Each row is a point. The window is the flat piece filled in between its corners: a triangle in 3 columns, a solid with four corners in 4, and so on. A path goes straight from each point to the next, and from the last back to the first. List the points from which the path goes on through the window.
In the rows, zero is written as 128.

Window (3 x 3):
[[149 132 165]
 [135  98 102]
 [ 80 101 175]]
Path:
(1): [154 128 106]
(2): [140  67 128]
(3): [140 110 225]
(4): [139 141 109]
(5): [ 63 123 139]
(6): [143  98 182]
(7): [141  88 124]
(8): [121 113  91]
Through the window after points: 3, 5, 7

Window (6 x 6):
[[185 177 157 105 128 143]
 [102  91 110 156  88  71]
 [120  84 149  88 140 145]
 [159  96 158 111 156 119]
 [134 117 175 215 136 132]
 [206 148 126 108 100 147]]
Path:
(1): [135 110 197 102  91 139]
(2): [174 104  94 133 152 122]
(3): [151  95 136 151 160 113]
(4): [120 100 202 137  91 139]
(5): [186 134 156 124  97 132]
(6): [154 134 102 168 151 152]
(7): [121 147 125 231 165 136]
(8): [144 110 179 174 122 130]
(9): [164 130 152 113  91 116]
(10): [166 158 140 167 152 162]
(11): [132 120 127 170 182  98]
(12): [165 109 140 109  35 131]
(13): [178 118 203 116  90 134]
(14): [114 120  83 126 144 106]
(15): [113 137  94 139 146 141]
(16): [202 131 190 144  88 126]
Through the window after points: 5, 7, 11, 13

Window (8 x 8):
[[151  79  85 120 138 147  75 131]
 [191 116 193 120  82 136 129  84]
 [124 102 124 134 133 105  84 191]
 [110 222 102 152 135 156 166 153]
 [102 158 186 116 137 141 110 121]
 [162 160  62 167 194 105 118 123]
 [ 88 116 128 119  74 148 164  58]
 [171 151 131  75  88 106 120 147]]
Path:
(1): [ 97 105 136 100 130 158 195 102]
(2): [138 199 192 141 126 113  29 135]
(3): [139 138 176 150  95 137  97  98]
(4): [145 101  70  98 142 140 205 109]
(5): [152 119 157 116 153 140 151 136]
(6): [101 142  99 128  82 113  98 116]
(7): [142 134 157 120  66 127  75 106]
(8): [126 123 155  98 180 128 170 134]
(9): [183 140 158 104 124 161 192  91]
(10): [106 150 138 146  98 122  81 108]
(11): [ 93 174  95 158 114 162  85 137]
(12): [155 140 104 122 148 135 146 138]
Through the window after points: 1, 5, 11

Window (11 x 11):
[[118  97 139 155  84 180 127 160 167 153 196]
 [105 164 129 176 110 106  95  79 143 184 141]
 [ 92  81 122  77  60 152  93 155 129 153 110]
 [134 230 120 150 152 147  80 136 113 155 111]
 [150 125 156 198 169 151  58  92 176 188  97]
 [137 207 115 120  86 155 173 149 177  97 126]
 [113 147 120 183 175 110 134 125 141  84 137]
 [162 144 113 138 158 124 110  85  87 124 136]
 [144 120  71 168 153 127  88 148 119 151  74]
 [ 68  90  79 134 148 161 179 155 145 132 134]
 [ 98 139 113 160  82 176  88 116 130 151  80]]
Path:
(1): [122 133 150 144 144 109 144 112  83 209  68]
(2): [155 165 146 164 152 131 168 142 104 174 123]
(3): [ 99 139  88 168 114 145  42  85 168 126 136]
(4): [129 154  45 133 125 167  87 108 175 119 127]
(5): [127 110 169 173 135 119 141 143 112 157 106]
(6): [147 127 161 138 110 148 168 186 133 175 113]
(7): [112 133  94 158 115 150  81 113 141 153 119]
(8): [156 139 107 166 146 162  69  99 161 102 165]
Through the window after points: 8
